Each row is a point. Each copy is the shape, with its points in the same order, stretched, turned, moved and blurred by noise. Say if it was mirrored as well.

Shape, 8 rows:
[-.27 -.42 .04]
[-.17 -.37 -.14]
[.33 .92 -.08]
[.04 -.06 .08]
[.18 .01 -.17]
[-.36 -.44 -.15]
[-.30 -.20 .45]
[.17 -.05 .16]
Copy 1:
[.11 .21 -.40]
[-.04 .08 -.40]
[-.28 -.07 .94]
[.07 -.03 -.02]
[-.16 -.15 .00]
[-.03 .28 -.49]
[.45 .23 -.10]
[.14 -.16 .01]
Copy 1 is: mirrored
Copy 2, 8 rows:
[-.51 -.16 .13]
[-.45 -.01 .25]
[.81 .28 .03]
[-.04 -.12 .16]
[.02 .10 .35]
[-.60 .02 .15]
[-.27 -.41 -.16]
[.04 -.23 .24]
Copy 2 is: mirrored

Shape:
[-.03 -.26 .11 .05 -.30 -.36]
[.12 -.08 .04 -.18 -.17 -.51]
[.41 .88 -.04 -.34 .24 -.12]
[-.33 -.06 .10 -.52 .16 -.39]
[-.23 -.44 .28 .15 -.02 .40]
[-.05 -.35 -.15 -.29 .11 .33]
[.26 -.45 .19 .07 -.28 .27]
[-.49 -.38 -.03 .00 .47 -.44]
[.39 .51 .08 .32 .56 .13]
[-.19 .27 -.01 -.03 .27 .14]
[-.25 .15 -.19 -.10 .02 .47]
[-.12 -.20 -.15 .34 -.03 -.09]
Copy 1:
[.06 .19 .07 .23 -.33 -.60]
[.18 .23 .35 .03 .01 -.54]
[.24 .27 .94 -.02 .53 .52]
[-.33 -.18 .39 -.39 .15 -.48]
[-.44 -.14 -.50 .32 -.17 -.11]
[-.12 -.10 -.37 -.23 .03 .02]
[.12 .24 -.53 .39 -.15 -.20]
[-.31 -.73 .13 -.15 -.05 -.61]
[.18 -.39 .39 .56 .42 .48]
[-.25 -.19 .30 .05 -.08 .29]
[-.19 -.09 -.03 -.08 -.35 .41]
[.11 -.19 .01 .31 -.43 -.29]
Copy 1 is: mirrored
Copy 2 (12 x 6):
[.06 -.45 -.19 -.13 .04 .15]
[.10 -.38 -.02 -.50 .15 -.02]
[.25 .66 .39 -.57 .18 -.15]
[-.35 -.27 .21 -.34 .58 -.20]
[-.24 -.13 .16 .61 -.23 -.03]
[-.59 .06 .14 .04 -.23 -.27]
[-.06 -.23 .13 .10 -.62 .13]
[-.25 -.35 -.24 .15 .71 -.55]
[.48 .68 .14 .16 .04 -.49]
[-.14 .38 .12 .19 .23 -.19]
[-.44 .43 .14 .25 -.07 .09]
[.02 -.06 -.40 .20 .03 -.02]
Copy 2 is: mirrored

Shape (12 x 9):
[-.57 .02 -.48 .25 -.06 .09 -.45 -.16 .22]
[.12 -.38 .06 .32 .09 -.37 -.05 .00 -.24]
[.25 .35 .26 -.51 .00 .57 .53 .20 -.61]
[-.02 .19 .56 .19 .15 -.04 .20 .35 .51]
[.57 -.18 .09 -.27 -.02 .61 -.21 .00 -.19]
[-.43 .30 .56 -.01 .69 -.22 .30 .57 .23]
[.38 -.12 .01 .21 .20 .41 -.04 -.35 .19]
[.20 .04 -.16 .06 .07 -.40 -.35 .22 -.15]
[.19 -.60 -.47 -.06 -.06 .26 -.39 .62 -.70]
[.12 -.49 -.62 -.29 -.06 -.41 -.11 .13 .39]
[-.23 -.33 .03 -.50 -.12 .11 -.27 .08 .31]
[.48 -.09 -.26 .03 -.47 -.30 .13 -.01 .26]
Copy 1 (12 x 9):
[-.46 -.34 -.50 -.13 -.11 .79 -.51 .00 -.11]
[-.10 .15 -.08 .24 .22 -.30 -.35 .16 -.31]
[.12 .94 .29 -.35 -.16 .10 .76 -.36 -.32]
[-.12 .42 .50 .09 -.06 .26 -.44 .12 .60]
[.75 .36 -.08 -.21 -.11 .22 .18 -.01 -.31]
[-.50 .79 .35 -.38 .06 .18 -.57 -.36 .73]
[.50 .05 -.02 -.04 .29 .32 .00 .05 .19]
[-.02 .33 -.45 .29 -.17 -.01 -.38 .02 -.20]
[.12 .61 -.58 -.30 -.17 .12 -.17 .40 -.93]
[-.19 -.35 -.59 -.08 -.45 -.35 -.35 .38 .11]
[-.09 -.27 -.05 -.45 -.52 .09 -.39 -.17 -.02]
[.10 -.14 -.17 .48 -.35 -.26 .07 .54 -.11]
Copy 1 is: only turned
Copy 2, 12 rows:
[-.18 .01 -.40 .50 -.66 .13 -.10 .15 .19]
[.36 -.48 .02 .25 .13 -.21 .12 -.18 .11]
[.43 .66 -.27 -.51 .52 .51 -.31 .46 -.53]
[-.07 -.09 .14 .00 .15 .53 .28 .21 .62]
[.75 .19 -.50 -.16 .21 .19 -.23 .55 .12]
[-.53 -.09 .25 -.28 .04 .58 .34 .42 .35]
[.43 .30 -.51 .06 -.07 .05 .23 .33 .52]
[.12 -.14 -.04 .16 .14 -.24 -.42 .06 .14]
[.38 -.40 -.06 .32 .25 -.19 -.52 .70 -.54]
[-.10 -.65 -.74 .48 .06 .07 -.39 .09 .24]
[.13 -.46 -.45 -.06 -.45 .50 -.31 .23 .41]
[.18 -.19 -.43 .40 .50 .13 -.47 -.22 .31]
Copy 2 is: mirrored

Shape:
[.58 .37 .10 -.12 -.22 .09 .33 .13 .05 -.08 -.22]
[.63 -.51 .35 -.32 .04 -.31 -.49 -.03 -.34 .00 .26]
[-.17 .41 -.43 -.04 .42 -.50 -.33 .30 .12 .13 -.46]
[-.26 .26 -.48 .52 -.12 -.36 .04 -.08 -.07 .15 .12]
[-.41 -.55 -.19 -.20 .18 .60 .25 .13 .42 .04 .21]
[.17 .18 .00 .50 .18 -.26 -.01 -.22 -.50 .07 -.48]
[.06 .05 -.68 .47 -.60 .06 .30 .09 -.44 .57 .25]
[.58 -.16 -.01 .25 -.42 .02 -.32 .33 -.19 -.23 .20]
[-.35 .48 .08 -.40 -.43 .14 -.23 .54 -.11 .21 -.31]
[-.16 -.66 -.23 -.45 -.36 .32 .00 .14 .14 -.25 -.28]
[-.05 -.21 -.05 .30 .21 -.11 -.28 -.19 .19 .43 -.03]
[.10 -.12 -.49 .44 -.55 .05 -.50 .06 .07 .71 .26]
[-.11 -.34 -.57 -.38 -.21 .59 -.72 -.12 .37 .05 .43]
[-.33 .22 .16 -.27 -.47 .09 -.10 -.16 .55 .52 .10]
Copy 1:
[.46 .13 .22 .04 -.04 -.28 .03 -.02 -.31 .05 -.42]
[-.05 -.94 -.30 -.69 -.18 -.54 -.23 .04 -.45 .33 .35]
[-.25 .07 -.34 .26 .35 -.31 -.81 .28 .32 -.01 .05]
[-.47 .03 -.30 .17 .41 .13 -.19 -.45 .10 -.18 .18]
[-.39 -.32 -.21 -.30 -.62 .64 .08 .07 .55 .13 -.33]
[-.15 -.31 .09 .34 .73 -.12 -.34 -.01 -.52 .30 -.08]
[-.33 .19 -.75 -.08 .32 .35 .33 -.52 -.37 .16 -.11]
[.38 -.44 -.39 -.10 -.10 -.03 .11 -.21 -.32 -.07 .19]
[.39 .60 -.32 -.47 .19 .35 -.59 .37 -.01 -.23 .17]
[.12 -.47 -.49 -.51 -.47 .44 -.47 -.12 .18 .06 -.57]
[-.66 -.31 -.11 .18 -.19 .11 -.40 -.19 -.06 .35 .21]
[-.56 .11 -.82 -.02 -.25 .34 -.23 -.51 -.42 .01 .48]
[-.60 -.27 -.71 -.43 -.90 .53 -.24 .18 -.03 -.69 .04]
[-.30 .59 .16 -.50 -.54 .34 -.46 -.32 -.08 -.09 .21]
Copy 1 is: mirrored
Copy 2:
[.23 .42 .28 .03 -.07 -.04 .23 -.30 .33 -.24 -.20]
[.32 -.41 .09 -.60 -.19 -.56 -.18 .37 -.27 -.01 .13]
[.42 .32 -.50 -.02 .51 .28 -.56 -.03 -.04 .10 -.72]
[.10 .33 -.43 .38 .39 .09 -.24 -.43 -.21 -.08 .22]
[-.05 -.22 -.06 .36 .10 .76 .33 .22 .14 -.04 .36]
[.33 -.07 -.06 .10 .52 -.24 .06 -.55 -.42 .03 -.30]
[.34 .68 .13 .66 -.01 .04 .14 -.38 -.36 .10 .75]
[.27 -.13 .33 .09 -.27 -.43 -.38 .01 -.18 -.33 .26]
[-.03 .80 .35 .10 -.02 .31 -.04 .27 -.34 -.18 -.29]
[.02 -.11 .10 .14 -.64 .59 .21 .23 -.20 .04 .05]
[.01 -.13 -.25 .18 .52 .07 -.20 -.13 -.01 .37 .06]
[-.03 .45 .12 .44 .07 .04 -.52 -.10 -.10 .42 .58]
[-.05 .12 .20 -.34 -.40 .77 -.60 .21 .08 .12 .48]
[-.61 .72 -.02 .14 .11 .41 .08 .02 .28 .22 .12]
Copy 2 is: only turned

Shape:
[.15 .25 -.86 .21 -.14 .10 .27 -.21 -.20 -.12 -.56 -.02]
[.18 .24 -.25 .03 -.10 .19 -.22 -.26 .29 -.05 -.39 .24]
[-.12 .23 .14 .15 -.30 -.11 -.12 -.12 .19 .51 -.29 -.17]
[.25 .06 -.08 .35 -.05 -.15 .19 -.01 -.18 -.06 .05 -.01]
[.22 .17 .06 .00 -.17 -.07 -.13 -.17 .23 .32 .26 .30]
[.09 .31 -.08 .10 -.32 -.19 -.16 -.53 .11 -.14 .18 -.08]
[.04 .14 .16 .15 -.28 .29 .06 -.48 .15 .19 -.14 -.03]
[-.94 .13 .08 -.18 .09 -.10 -.01 -.21 .25 .16 .15 .08]
[-.87 -.02 -.36 -.06 -.37 .30 -.21 -.10 .31 -.07 -.22 -.10]
[.20 .05 .25 -.24 -.06 -.09 .14 -.02 -.05 -.18 .19 .17]
[.18 .23 -.14 .28 .10 .14 -.07 -.09 -.34 .06 .14 -.04]
[.02 -.60 .15 .05 -.23 -.11 -.18 -.58 .19 -.10 .03 .13]
[-.11 .16 .07 -.27 -.17 -.02 -.01 -.06 -.38 -.12 .19 .60]
[.26 -.50 .16 -.21 .25 -.14 -.07 -.05 -.63 -.14 .00 .01]
[.13 .15 -.15 -.14 -.14 -.03 .17 -.20 -.06 .20 .20 -.09]
Copy 1 (15 x 12):
[-.35 .15 -.32 -.06 .27 .50 -.17 .46 .46 -.04 -.50 -.37]
[.01 .37 -.09 -.02 .08 .38 -.07 -.08 .50 .16 -.20 .28]
[.09 -.02 .71 -.27 -.13 .17 .06 .03 .01 .36 -.10 -.04]
[.22 -.09 -.22 .05 .00 .02 .02 .24 -.05 -.24 .06 -.12]
[.33 .24 -.01 -.21 -.39 .21 .28 -.01 .16 -.08 .20 .32]
[.07 .29 -.05 .06 -.21 -.05 .39 -.33 .06 -.29 -.40 .11]
[.20 .05 .17 .12 -.03 .49 .26 -.23 -.03 .31 -.11 .05]
[-.83 .15 .43 .25 -.35 .14 .31 .06 -.20 .17 .16 .22]
[-.72 -.14 .19 .20 -.30 .17 .03 .14 .14 .38 -.65 .32]
[.05 -.04 -.49 -.09 .07 -.13 .36 -.02 -.10 -.05 .31 .28]
[.22 .11 -.32 -.03 -.24 .14 -.14 .14 -.11 -.02 -.09 -.36]
[-.06 -.43 .00 .01 -.17 .21 .06 -.55 .12 -.33 .15 .46]
[-.17 .24 -.65 -.17 -.02 .12 .29 .20 -.42 -.27 .21 .41]
[-.17 -.54 -.53 -.41 .02 -.10 -.26 -.13 -.34 -.24 .38 -.29]
[-.03 .02 -.21 -.14 -.25 .25 .41 .23 .10 .05 -.03 -.18]
Copy 1 is: mirrored
Copy 2 (15 x 12):
[.18 .67 .10 .54 .14 .19 .52 .04 -.75 -.16 .09 .20]
[.03 .34 -.02 .45 -.12 -.04 .39 -.24 .03 .01 .02 .26]
[-.41 .31 -.42 .06 -.41 -.11 .11 .01 -.19 .03 -.14 -.17]
[-.15 .08 .09 .11 .16 .02 .13 .05 -.37 .15 .17 -.16]
[-.27 .10 -.07 .20 -.27 -.16 -.01 .15 .28 .31 .21 .06]
[.17 .29 -.07 .14 -.22 -.30 .16 -.05 .07 .15 .30 -.28]
[.04 .36 -.24 .17 -.30 .25 -.02 -.18 -.02 .16 -.03 -.34]
[-.27 .19 -.35 -.52 -.51 .26 .28 -.14 .32 -.42 .34 .10]
[-.20 .66 -.34 -.12 -.07 .24 .12 -.42 .16 -.86 .22 -.07]
[.05 -.21 .20 .00 -.22 -.09 -.06 .08 .03 .00 .18 .02]
[-.02 .37 .19 -.10 .16 .03 .15 .03 -.21 .38 -.03 -.04]
[.18 -.08 -.57 .16 -.07 .09 -.32 -.46 .13 .12 .61 -.05]
[-.05 .09 .43 -.17 -.36 -.13 -.04 -.11 -.02 .05 .42 .46]
[.32 -.29 -.06 -.23 .12 -.01 -.30 -.10 -.40 .29 .19 .47]
[.07 .22 -.05 .09 -.19 .03 -.06 .36 -.05 .06 .11 -.09]
Copy 2 is: only turned
Copy 3 (15 x 12):
[-.16 .46 -.43 -.30 -.02 .43 .35 -.39 -.04 .10 -.60 .13]
[-.04 .26 -.29 -.28 .06 .25 -.02 -.17 .43 -.29 -.09 -.09]
[-.33 .28 .26 .11 -.16 .21 -.32 -.05 .33 -.08 -.06 -.09]
[-.02 .16 -.24 .17 -.18 .00 .11 -.26 -.06 .09 .04 .00]
[.17 .28 -.17 .13 -.01 -.03 -.15 .20 .21 .08 .26 -.26]
[.11 .40 -.16 -.17 -.38 -.19 -.08 -.13 .47 .19 .12 .16]
[-.15 .20 .04 -.05 -.14 .28 .12 -.06 .59 .09 .07 -.21]
[-.30 -.06 .46 -.37 .32 .06 -.52 .01 .24 .30 .35 .40]
[-.55 -.19 .08 -.62 .02 .07 -.22 .19 .28 .00 -.26 .34]
[.04 .34 -.01 .16 .18 -.39 .19 -.03 .17 .03 .30 -.20]
[-.08 .20 -.38 -.07 -.28 .13 .12 -.21 -.26 .07 .24 -.24]
[.44 -.20 .24 -.08 -.18 -.08 .19 .21 .52 .09 .10 .08]
[-.02 .48 .00 -.15 .35 .01 .40 .29 -.07 -.01 .51 .15]
[.29 .07 .24 -.01 .12 -.09 .52 -.05 -.45 -.12 .15 -.40]
[.02 .33 -.13 -.07 .06 -.04 .00 -.05 .11 .32 .03 -.28]
Copy 3 is: only turned
